Each row of a before or after table is a point. One or more steps were done to the points. Then noise was added and the rows were shuffled. The steps act on columns, c1 being the first. What was done? A step turns or swaps two columns, mirrors them in a line or flattens them onto one, adds a multiple of one to another, or multiplies or shifts one. Angles are multiples of 10 degrees, from the lower column toward the higher: turns from -170 to 170, lines from 10 to 170 but not 90. Use the fewest steps. Two steps may share a column if one is a turn and the other turns, adds or multiplies; they go together, in the order done. Otherwise the lowest column goes first.
In the rows, 128 means zero.

Before (8 x 2):
[[113 116]
 [124 107]
 [118 172]
 [ 95 145]
 [ 85 170]
 [ 73 159]
 [123 194]
 [123 136]]
After (8 x 2):
[[117  84]
 [ 75  98]
 [123  61]
 [112 141]
 [ 93 111]
 [123 121]
 [124 149]
 [ 83  87]]
Steps: multiply c2 by -1

Before (12 x 3):
[[129 178 140]
 [ 92 194 132]
 [123 121 135]
 [107 199  92]
 [166 119 100]
 [144 117 169]
 [167 120 111]
 [112 172  82]
 [137 116 152]
 [ 84 168 107]
 [141 161  60]
 [145 109 130]]
After:
[[122 202  92]
 [146 159  60]
 [142 108 128]
 [134 113 154]
 [143 112 170]
 [120 175  83]
 [138 177 140]
 [ 92 173 104]
 [168 112 112]
 [164 113 101]
 [120 121 134]
 [105 199 131]]
Steps: turn c1 and c2 by -10 degrees

Before:
[[145 108  53 108]
 [141 107  74 141]
 [106 148 109 127]
 [142 101 148 136]
 [ 62 159 116  45]
 [130 110  75 174]
 [162 168 128 145]
 [ 72 150 156  98]
 [120 136 171 155]
 [113 145  87  67]
 [123 127 116  90]]
After, 11 rows:
[[106 148 158 100]
 [129 110  75 173]
 [125 137 170 156]
 [136 108  50 109]
 [134 107  72 140]
 [133  99 149 137]
 [103 159 116  44]
 [141 167 127 144]
 [127 126 117  89]
 [121 145  87  67]
 [119 149 111 127]]
Steps: multiply c1 by 0.4

Before, 8 rows:
[[129 128 172 133 131 165]
 [ 64  89  78 152  92  98]
 [120 140 175 152  97 144]
 [116 164 174  84 153 115]
 [161 172 146 154 160 170]
 [ 63 137 128 159 164 142]
 [136  92 138 102 124 126]
 [134 181 156 104 151 192]]
After, 8 rows:
[[119  85 166 164 167 117]
 [135 101 140  93 127 126]
 [ 65 161 116 137 165 141]
 [161 152 135 173 165 169]
 [130 134 170 126 146 163]
 [119 151 184 140 116 146]
 [ 63 152  95  89  78  99]
 [135 103 148 177 157 191]]
Steps: swap c2 and c4; turn c3 and c5 by 20 degrees

Before (13 x 8):
[[130 174 132  42 136 107  80 152]
 [ 84  93  93 102 161 122 128  96]
 [127  70 125  93 139 136  86 103]
 [108 160  58  73 155 146  78 218]
 [109 119 104  99 182 131  75 121]
 [108 125  91 115 139 106  81 111]
 [ 89  98 138 104 161 150  79 153]
 [113 144  99 140 102  88 101 159]
 [129 105 162 127 168  99 112 176]
 [192 150 101 122 154 178 102 160]
 [140 141  69  87 163 115 108 107]
 [146 118 119 125 179  93 149 125]
 [120 173  87  69 141 113 123  94]]
After:
[[ 88  98 119 103 154 150  79 151]
 [140 140 110  88 177 114 108 108]
 [147 118 111 126 173  93 148 126]
 [192 149 116 121 160 179 101 161]
 [109 125 118 116 150 106  80 111]
 [128 174 125  41 134 106  79 152]
 [107 120 108  99 184 129  73 123]
 [112 144 131 141 116  89 102 157]
 [130 104 121 127 151 102 111 175]
 [108 161 111  73 175 144  78 216]
 [ 82  95 114 101 167 124 128  97]
 [120 172 119  68 152 115 125  93]
 [127  71 125  95 139 137  86 104]]
Steps: flatten c3 and c5 onto the line at 110 degrees

Before:
[[126 132  88 104 128 168 138 110 180]
 [104 103 154  96 118 121 142 115 121]
 [106 147  89 161 156 178 137 160 112]
 [158 117 123 148 160 103 141 115 156]
 [161 104 152 123 169 116  94 152 116]
 [155  95 117 103 154 131 118 108 133]
 [158 113 154  94  88 128 140 163 121]
 [118 140 100 141  85 149 140 126 161]
 [ 96 134  98 133 166 124 120 164 171]
 [105 138 125 155 159 139 123 103 132]
 [ 91 135 150 158 146 156 160 157 157]
 [101 103 102 153 164 176  98 100 153]
 [103 134 161 103 103 181 111 100 184]
 [ 94 174 119 163 155 113 146 126 143]]
After (14 x 9):
[[104 122 228 105 102 181 112 102 183]
 [ 92 149 194 157 147 158 160 159 155]
 [104  97 207  98 117 120 141 117 123]
 [124 124   8 105 129 170 139 111 181]
 [ 99  89  50 154 162 177  97  99 154]
 [117 138  42 143  86 150 138 126 160]
 [156  85  95 104 154 132 118 109 133]
 [ 95 175 100 164 155 112 147 126 143]
 [104 124 119 156 159 141 123 103 131]
 [106 164  11 159 156 180 137 160 111]
 [ 97 151  38 133 164 125 119 164 171]
 [161 118 199 123 170 115  94 151 115]
 [155 110 113 148 161 102 139 116 152]
 [159 133 205  94  88 128 145 161 121]]
Steps: add 0.5 times c8 to c2; multiply c3 by 3

Before, 10 rows:
[[170 139 111 101 123 132 178 125 150  94 104]
 [104  77  85 105 106 120 177 184  92 100 136]
 [128 175 137 183 129 101  81 174 141  96 107]
 [157 100 107  84 132  94 164 128 139  84 163]
 [128 130 142 175  97  64  64 134 100 159  80]
 [131  99 136 126 103 114 139  95 179  89 112]
 [109 104 146  89 137  94 167 140 119  92 110]
 [114 134 157 155 126 118 103 140 129 160 127]
 [130  33 137  90 138 113 136 189 120 130 109]
 [100 172 102 152 135 108  48 145 120 132  93]]
After (10 x 11):
[[ 61  75  87 173 106 180  99 183 161 100 112]
 [162 135 156 111 124 180 159 141 125 160 127]
 [117 138 110 174 124 194  92 124  96  94 123]
 [ 91 100 108 155 131 154  78 130 142  82 164]
 [ 74  98 137 138 104 175 123  97  80  91 149]
 [ 80 174 139  91 131 163 189 175 104  97 120]
 [107 174 101  53 136 167 164 144 109 131  97]
 [132  33 135 129 138 173  89 190 119 128 106]
 [ 54 105 147 157 136 154  84 140 123  94 107]
 [175 130 141  76  98 123 186 134 119 162  74]]
Steps: add 1.5 times c10 to c1; mirror c4 and c7 in the line at 40 degrees; shift c6 by 60; mirror c9 and c11 in the line at 70 degrees

Before (10 x 12):
[[133 119 123 151 127 102 130 145 102  99 118 130]
 [160 120 111 117 110 111 103 145 126 117 148 106]
 [116 115 139 157 111 153 155 113 139 145 117 150]
 [154 146 154 135 121 119 145 134 129 120 120 126]
 [124 134 139 102 150 143 112 122 133  93 106 162]
 [147 131 106 124 145 127 145 163 108 127 107 118]
 [154 101 123 160 121 167 171 148 123 139 134 158]
 [137 132 147  99 160 130 126 118 141  80 106 112]
 [139 136 125 140 132 145 114 163 116  94 134 115]
 [143 133 105 156 118 133 158 120 102 128 128 140]]
After (10 x 12):
[[117 115 138 158 112 153 155 112 139 171 118 151]
 [123 134 139 102 149 144 112 122 133  40 106 162]
 [154  98 123 160 121 168 170 147 122 156 135 159]
 [142 133 105 158 117 133 159 120 102 127 128 140]
 [137 132 147  99 158 130 125 121 142   8 106 112]
 [147 130 105 124 145 128 145 163 108 125 107 117]
 [155 146 155 135 121 119 145 134 130 108 119 127]
 [160 120 112 116 110 111 104 145 128 100 147 105]
 [139 136 125 140 131 144 114 163 115  43 135 115]
 [133 121 122 152 126 104 129 145 101  54 118 129]]
Steps: multiply c10 by 2.5

Before (13 x 14):
[[164 164 182 142 117 129 142 111 150 116 127 140 122 101]
 [148 173 132 113 109 134 122 153 121 101 148 139 108 204]
 [148 109 166 160 115 103 141 155 125 115 103 114 103 111]
 [128 120 159 138 109 123 165 168 133  86 116 144 145 106]
 [ 89 147 150 105 132  89 169 154  81  88 126 120 121 109]
 [165 130 165 103 129 125 134 153 151 118 127 114 138 219]
 [ 83 125 178 138 127  79 121 159 156 103 152 162 115 109]
 [155 164 154 132  72 103 118 135 161 113 111 111 121 130]
 [137 120 178 152 116 121 143 147 157  76 142 105 120 101]
 [155 119 161 111  94 134 134  61 134 113 133 148 133 191]
 [170 118 181 111  67 119 118 154 142 139 138 109 112 109]
 [134 137 174 114 125 116 120  92   7 105 114 113 180 142]
 [168 121 121 136 100  42 123  98 118 123 151 140 136 106]]
After, 13 rows:
[[155 132 154 163  63 147 118 109 161 113 111 112 121 130]
 [147 160 167 108 111 136 140  93 126 116 103 114 104 112]
 [164 142 183 164 112 135 142 143 150 116 127 140 122 101]
 [165 104 165 131 134 118 135 105 151 119 128 114 138 219]
 [148 113 131 174 118 110 122 109 121 101 148 140 109 205]
 [ 82 139 178 125 114 155 121  77 156 103 151 162 115 108]
 [154 111 161 118  80 156 133 189 134 113 133 148 133 191]
 [128 138 160 120 118 113 165  90 133  85 116 143 145 106]
 [ 89 106 151 148 121 147 169  86  80  87 127 120 120 109]
 [138 152 179 120 118 125 143 108 157  76 143 106 120 101]
 [169 136 121 121  54 217 123 111 118 123 150 139 136 107]
 [134 114 173 137 111 156 120 153   6 105 114 113 179 142]
 [170 111 182 118  69 123 118 101 142 139 138 109 112 110]]
Steps: swap c2 and c4; turn c6 and c8 by 150 degrees; add -0.5 times c6 to c5

Before, 14 rows:
[[158 129 144 134 107 132 157  25 100 131 111 102 143 173 151 130 124 169]
 [115 161 127 159  93 105  91 114 134 123 146 106 134 115  96 131  86 142]
 [121 154 148 206 135 132 137 131 122 132 124 130 110  84 144 134 106 189]
 [116 140 149 126 102 112 151 136 106 131 105 112 133 150 145 111 107 112]
 [ 96 148 131 127 112 119 141 134 140 114 155 147 131 180 136 114  77 186]
 [139 141 123 139 115 141 160  83 130 127 151  99 125 164 147 129 207 176]
 [105 138 148 135 110 143 133  89  92 135 155 133 145 162 117 138 110 127]
 [190  99 123 121 107 130 131 127 163 131 149 229 114 172 141  74  84 188]
 [116 152 161 131 127 128 108 147 131  81  88 175 137 134 117 129  86 161]
 [114  86 153 132  92 129 123 113 108   7 107 163 145 121  84  95  80 179]
 [141  50 145 163 133 131  25 133  99 109  73 119 112 172 150 110 156 124]
 [112 129 143 138 157  46  99 145 136 108 151 133  88 128 117 136 128 151]
 [139 138 151 139 209 135  87 151 139 136 119 181 148 147 161  52  83 175]
 [109 118 193 130  88 123  91 124 112 119 142 106 132 175 102 112 141 154]]
After, 14 rows:
[[113 151 159 132 130 129 109  98 127  79  88 167 125 133 118 129  90 160]
 [115 137 148 105 125 121 150 149 106 129 106 127 123 150 141 112 107 114]
 [139 139 123 112 138 134 160 132 130 125 153  72 134 162 147 129 207 176]
 [158 131 148 111 135 137 155 100 100 127 113  26 136 173 152 127 126 168]
 [114  87 157  92 135 136 122  91 110   4 111 133 136 118  83  96  77 179]
 [112 130 145 158 139  59 100 132 134 110 152 145  69 129 118 133 125 149]
 [193  97 121 107 121 122 134  40 162 133 153 175 124 174 141  74  81 190]
 [109 119 192  89 128 130  90 146 114 117 142 112 129 179 105 109 140 155]
 [103 135 145 109 136 145 132 105  92 136 150  98 142 163 118 139 109 128]
 [139 137 152 208 137 143  81  97 141 138 121 174 141 147 163  52  85 177]
 [115 160 129  96 159 114  91 140 134 121 143 104 121 115  97 130  82 143]
 [ 99 148 129 113 128 125 142 114 137 114 156 143 126 180 139 113  80 185]
 [120 150 150 134 206 122 136 122 124 133 123 136 122  85 146 136 105 193]
 [140  54 145 133 161 122  21 139  97 109  74 125 123 171 151 114 156 124]]
Steps: swap c4 and c5; flatten c6 and c13 onto the line at 40 degrees; turn c8 and c12 by 60 degrees

Before:
[[129 126 146 139 154 136 136 135 141 150 159 102 102  97  56 128 100 115
  115 107]
 [143 142  96 103 142 177 129  97 147 127  99  75 166 166 111 113 110 130
  111 111]
 [ 86 104  92 142 113 169 111 140 169 128  98  94 128 162 109 108 124 107
  137 112]
 [ 96 169 106 165  94 122 123  65 135  58  51 116 123 156 134 124 140 134
  142 134]
 [114 130 153 112 184 139 149 178 144 135 105 138 121 122  41 149 136 137
  104 115]
 [ 96 211 132 136 184  97 128 167 116 147 138 189 100 114  97 142 154  74
  152  84]
 [106 160 112 123 127  96 155 144  95 162  87 177  82 102 101 212 149  48
  206  86]
 [156 193 176 142 147 121 106 173  90 114 130 138 117 163 113 162 152  86
  109 196]
 [170 178 151 173 196 149  61 161  89 128  93 131 119 135  90 156 126 107
  133 184]
 [106 160 106 135 102 156 129  85 149 114  80 106 140 133 156  88 169 171
  158 167]
 [116 141 167 141 158 175 127 166 162 145 123 123 158 109 104 147  75 133
   96 113]
 [159 171 105 128 100  98 103  87 156  85  60 184 102 150 150 122 158  99
  178 164]
 [132 139  66 146  63 160  98  72 131  84 102 156 144 171 135 147 170 142
  185 113]
 [138 143 107 165 121 159 141 101 161  70  95 105 160 152 133 123 164 100
  192 125]]
After:
[[110 128 145 113  88 137 151 177 143 132 109 144 122 123  43  79 133 133
  158 112]
 [ 94 169 114 167 152 122 121  71 136  57  54 114 125 156 136 147 139 133
  106 138]
 [132 125 142 140 107 135 137 135 143 151 157  99 101  97  58 114  99 119
  148 105]
 [134 138  87 147 191 162 100  73 131  83 102 156 142 170 133 146 168 145
   54 115]
 [157 193 173 145 128 119 106 170  91 115 130 137 114 168 109  89 150  85
  159 192]
 [105 161 139 127 168  95 155 143  93 164  89 179  81 106 105  59 148  45
   46  88]
 [168 176 153 171  85 150  56 163  91 127  92 131 120 132  88  66 128 108
  134 183]
 [108 160 116 135 131 154 128  88 145 114  80 105 138 135 156 172 170 172
   91 169]
 [ 85 105  98 141 135 169 107 137 165 133  99  94 126 165 109 149 124 108
  109 109]
 [135 145 132 165 134 157 138 103 162  72  97 105 161 153 136 138 166 101
   61 125]
 [ 94 213 140 132  86  96 127 168 112 146 138 186 102 111  98  85 157  72
  107  85]
 [114 142 156 142 108 174 130 165 167 149 118 121 157 112 101  93  76 135
  174 113]
 [158 169 123 129 151 100 101  87 153  82  59 181 104 148 148 146 155  99
   76 159]
 [141 147  88 100 112 179 132  97 144 128 100  74 165 163 108 135 111 134
  127 118]]
Steps: mirror c3 and c19 in the line at 10 degrees; turn c5 and c16 by -150 degrees

Before:
[[112 164 116 110 101 102 143 131  61 108  94 126 130  78 119 116 125 170
  158 155]
 [130 145 115 117 101 149  98  93 185 113  86 128 183  99 122 135 119 113
  175 124]
 [212 131 154 119  92 178 196  93 141 121 113 146  98 116 100  87 115 101
  184 134]
 [ 80 152 146 125 129 173 101 122 116  85 148 130 102 123 129 138  45 142
  126  62]
 [100 137 155 143 114 115 129  96 166 161  93 126 156 122 160  88  72 130
  151  89]
 [102 138 127  93 131  73 131 152 182 162 100 100 108 114  85 149 137 166
  179 135]
 [159 134 115 101 110  75 143 145  68 132  96 151 118 105 139 119 123 128
  140  73]
 [ 66 134 129 137  99 136 113 138 138 161  54 113 104 132 168 128 122 168
  163 134]
 [ 65 139  87 193 110 119 158 149 156 153 136 147 101 163  98  80  73 108
  129 168]
 [111 108 123 129 157 177  85  73 139 100 150 149 192  82 148 135  76 129
  114 117]
 [ 65 103 104 130 166 160 180 154 137 135  64 131 147  72 126  54 136 114
  158  95]
 [132 128 141  86  93  96 183 140 121  94 142 186 139  61 136 145 142 139
  138  67]
 [ 69 139 179 148 108 134 160 126 148 173  27 145  89 156 101 145  97  94
  169  97]
 [113 109 102 150  92 121 126 114 136 120 104 123  95  43 151 145  79  87
  131 138]]
After (14 x 20):
[[112 163 115 126 101 102 143 129  62 109  75 127 130  79 118 116  99 136
  157 154]
 [160 134 115 124 109  74 144 146  68 133 111 150 117 106 138 119  86 156
  140  73]
 [100 135 154 187 114 114 129  97 166 162 108 126 158 123 160  89 120 157
  151  89]
 [212 130 154 137  94 179 196  92 140 121 145 146  99 117 100  86 108 154
  184 134]
 [ 69 138 177 164 109 135 162 126 149 173 107 145  89 156 102 145 141 233
  169  97]
 [132 128 141 100  93  96 183 139 123  95 125 185 140  61 135 145  72 111
  139  66]
 [111 110 123 178 158 178  86  72 139 100 136 148 191  82 148 135 102 109
  114 117]
 [ 81 152 145 206 129 174 103 123 116  87 125 129 102 123 129 138  77 104
  126  62]
 [129 145 115 132 101 150  99  93 186 113 121 130 182  98 122 135 106 172
  176 124]
 [ 65 134 128 137 100 135 114 137 138 162  56 112 104 132 168 127 138 173
  163 135]
 [104 138 128 106 131  72 129 151 183 162  81 100 107 114  85 148  82 133
  179 136]
 [ 66 139  87 201 110 119 159 149 157 152 151 148 102 163  98  78 196 131
  129 167]
 [ 65 103 105 121 167 160 180 153 137 135 107 132 147  73 126  53 135 190
  159  96]
 [111 109 101 182  92 121 125 114 136 119 152 122  95  43 151 145 133 169
  132 138]]
Steps: turn c4 and c17 by 70 degrees; multiply c17 by 1.6; mirror c11 and c18 in the line at 150 degrees

Before:
[[114 111 145 108 111 135 176 212 158 141  81 127 127  70 112  70 133 125
  100 106 145 140 149 137]
 [ 82 142 144 129 118 151 152 134 142 107  87 126 138  95  90 118  97 136
   79  75 159 104 133 156]
 [101 103 148 173  72  84  95 137 146  92 144 155 144 122 159  85 129  66
  153 172 145 148 120  87]
 [162 129  56 156 150 167 100 168  72 124  96 186 200 143 138 169 124 131
  146 143 101 128 185 115]
 [ 84 156 126  91 169 117  93 141 144 127 131  78 119 147  97 167 101 172
  102  93 164 100 172  91]
 [118  72 161 145 124 111 190 179 143  75  80 121 129  94 100 127 123 112
  131 142 155 141 114 125]
 [131 185 125 107 141 120 127 113 146 138 136  73 100 129 102 137 103 155
   63 126 160  59 143 102]
 [145 161  82 142 180 154 163 128  65 142  95 196 226 140 196 167 144 154
  157 113 138 128 194 115]
 [158 156 156 175 142 111  88 120  90 106 197 195 199 143 144  68 113 106
  166 162 122 150 151  68]
 [134 128 139 151  93  93 146 189 159  56 122 125 134 103 125  83 183 141
  143 120 135 192 114 134]
 [115 129 150 140 111 175 138 155 117 141 116  94 135 106 122 156 104 104
   95  71 152 116 115  93]
 [119 157 136 135 162 175 127 116 173 176  78 109 144 114 113 125  80 134
  111  71 135 104 101 105]]
After, 12 rows:
[[153 159 155 179 140 110  88 117  91 119 198 195 201 138 142  67 107 105
  167 163 139 150 143  68]
 [ 87 157 127  91 170 116  92 144 143 167 133  80 114 146  94 162  98 170
  101  93 127 100 174  92]
 [ 85 138 147 128 113 152 149 137 143 155  90 124 139  98  91 115  90 132
   79  73 146 103 134 156]
 [113 107 146 111 113 134 179 208 165 144  84 125 130  71 108  77 140 127
   96 109 122 140 148 142]
 [145 158  85 141 181 154 164 125  71 140  93 196 224 141 191 167 150 156
  154 113 125 128 193 111]
 [133 185 123 109 139 120 127 111 143 163 137  72 105 129 105 136 110 153
   67 125 125  61 147 102]
 [137 128 140 150  92  92 144 194 157 103 122 126 131 107 128  82 157 142
  143 116 211 191 114 134]
 [118  69 162 144 122 111 192 175 142 137  80 121 134  97 100 125 103 112
  131 139 187 140 116 124]
 [118 155 134 132 160 173 129 119 171 157  77 107 142 115 113 128  99 132
  110  71  71 104 102 102]
 [100  99 146 173  72  82  95 136 145 136 141 153 147 117 159  85 117  64
  152 174 168 147 123  89]
 [163 125  58 156 151 168  99 166  71 108  95 186 200 142 142 167 123 128
  147 143 118 127 188 108]
 [111 130 149 139 108 177 139 158 116 155 111  92 136 100 125 156 108 104
   94  72 115 117 115  89]]
Steps: turn c10 and c17 by 20 degrees; turn c10 and c21 by -70 degrees

Before, 10 rows:
[[115 142 109 162 122 114 129  95 128 111 145 105 111 194 148 134 146 115
  170  97 153 126 125 145 117 141  57 126 125 123 118 119]
 [157 142 103 152 116 104 116 149 109 101 100 126 100  96 158 124 104 115
  167  90 131  92 144 149 115 120 114 146 113 136 125 131]
 [121 130 115  99 136 123 117 140 109 107 143 161 128  99 173 121 109 107
  151 104 105 127 144 128 136 152 144 128 120 131 140 149]
 [136 143 107 124 120 104 123 119 122 137 153 159 102  95 107 132 110 134
  170 157 124 124 142 154 119 148 150 150 111 133 158 143]
 [114 140 163 150 143 125 144 152 143 115 143 138 101 141 147 114 152 140
  108  98  99 145 138 143 116 149 149 117 151 131 146 126]
 [111 111 125 138 118 110 121 151 133 125 134 155  98 100  98 119 145 129
   58 185 111 143  87   7 127 114 152 153 145 128 165 125]
 [131 109 109 164 115 103 114 127 115 122 156 107  99 119 177 134 149 140
  157 104 156 144 141 151 134 128 119 146 151 111 164 119]
 [138 115 123  54 109 151 148 119 115 135 143 101 132 108 141  87 140  89
  164 166 100 137 132 152 124 117 152 134 121 140 164 142]
 [124 131 153 133 132 123 130 147 115 120 157 156 141  98 164 119 124 121
   71  89 138 144 145 149 128 124 130 123 124 138 152 139]
 [143 116 110 116 131 130 136 145 137 103 136 142 129 153  94 130 151 139
  172 126 124 135 134 147 124 123 117 140 110 136 165 107]]
After:
[[119 148 113  97 134 123 117 140 108 106 139 164 126 148  77 126 109 107
  153 144 140 128 143 127 130 153 120 125 120 131 106 147]
 [138  95 124  53 110 152 147 120 114 135 144 122 132 173 118 119 139  89
  163 104 164 140 131 151 135 118 163 136 120 139  99 143]
 [130 152 109 161 115 101 114 127 115 122 158 105 100 128  79 113 149 140
  158 128 162 145 143 152 146 130 136 146 151 110 157 118]
 [135  99 106 125 119 103 122 117 121 135 153 165 103 142 130 166 110 135
  170 121 156 126 140 154 111 148 125 151 114 132 124 143]
 [144 133 113 118 130 130 136 145 137 105 136 131 129 113 169 129 150 139
  171 119 166 136 134 146 134 123 111 139 109 136 124 106]
 [112  79 125 138 118 111 122 153 131 126 134 164  99 151 144 159 145 128
   56  97 165 143  88   7 139 114 129 150 145 126 111 126]
 [112 155 162 150 142 123 144 151 142 116 144 152 101 134 121 103 151 140
  109 136 146 145 137 142 111 147 140 117 151 132  98 125]
 [159 164 104 152 116 103 115 149 109 102  99 118 103 147  88 136 106 115
  166 140 125  92 145 148 110 121 119 147 114 136 130 132]
 [124 162 150 133 131 124 130 147 114 119 158 153 142 150  86 128 125 120
   71 144 152 144 146 148 125 124 113 122 123 138 136 139]
 [113 157 108 159 123 114 128  94 125 111 145  64 113  89 138  71 146 115
  169 141 119 126 125 146 109 139  89 125 124 124 153 119]]
Steps: turn c2 and c25 by -50 degrees; turn c2 and c20 by 110 degrees; turn c12 and c27 by -40 degrees; turn c14 and c16 by 120 degrees; turn c15 and c16 by -150 degrees; swap c21 and c31
